Each wall is flat, endless, passes through zero and stands at right angles to its row. A trip goes straight from one point to another. Which walls does it cross, in order?
In the rows, zero is written as 128.

Walls:
(1): [ 87 170 115]
(2): [133 141 120]
(3): [ 98 124 120]
Trips:
[144 127 177] to [ 95 143 105] => 1, 3, 2
[66 93 95] to [122 133 184] => 1, 3
[200  92  90] to [165  89  74] => none
[149 115 149] to [170 115 145] => none
[111  92 193] to [112 140  64] => 1, 2
[145 214 111] to [147 162 163] => none

Walls:
(1): [103 162 190 108 140  97]
(2): [ 53 110 110 121 129 130]
(3): [184 138  61  71 103 136]
(4): [143 138 138  78 172 133]
Trips:
[146 101  88 146 172 137] to [162 138 131  93 109 104] => 1
[181 147 161 135  34  80] to [174 190 129 106 157  81] => 4
[143 137 153 169 135 109] to [120  65 137 121 125  97] => 2, 1
[220 143 134 154 160 124] to [ 87 165 101 100  82 120] => 4, 1, 2

Walls:
(1): [133 163  99 117  98 117 157 110 182]
(2): [167 113 115 148  95 102 114 106 124]
(3): [101 124 102 114 154 126  94 112 158]
(4): [ 51 177 166 141 111 134  76 112 105]
(5): [ 78 209  76 146 133 145  76  63 134]
(6): [123 154 184  97  52 110 148 147 108]
(7): [ 69 166 107 115  86  75 178 135  86]
(8): [ 74  95 160 118 104 136 108 186 164]
Trips:
[139 134  97 111 120 135 172  80 163] to [134 171 140 111  93 136 124 100 136] => 6, 4, 3
[206 149  95 133 121 173 169 184 159] to [167  91 144 127 155  95 112 165 151] => 8, 1, 3
[160 148 122  68  82 101 168 141 149] to [139 105 159  99  95 113  79 128  92] => 8, 1, 4, 7

Walls:
(1): [159 141 102  80 188 124 126 191 137 108 151  78]
(2): [113 136 113 157  72 179 132 137 116 127 132 164]
(3): [134 114 191  51 160  87 146 124 107  69 113  69]
(4): [190 128  27 117  73 108  57 130  25 129 149 120]
(5): [181 195  96 224 184 138 174 156 133 136 164 111]
(6): [124 126 188 151  81 126 129 155  97  98 205 137]
(7): [ 59 123 132 128 104 106 140 105 121 101 139 125]
Trips:
[178  48 150 182 119 117 143 148 153  63  89 151] to [193 138 143 124 124 113 121 121 163  94 161 126] => 2, 1, 4
[128 159  73 151 155  91 162 152  72  94  88 176] to [ 98 130 109 132 125 126 159 129 137 138 124  71] => 2, 3, 4
[ 86 156 167 120 151 121 147 107  94 121  71  85] to [ 79 127 148 110 131  97 113 176 143 140 103  77] => 1
[128 135 104  73 107 134 103 142  72  72 171 136] to [120 149 144  69 138 168  62 102 111  89 117 174] => 1, 6
[102 127 166 132 198 166 146 104 111  69 113 139] to [140 152 113 133  91  87  69 143 128 122  92 145] => 5, 1, 4, 2, 3, 7
[133 110  87 106 163 106 179  84 169 136 181 130] to [100 136  85 121 112 126 140  85 138 128  70 133] => 3, 1, 5, 2, 4
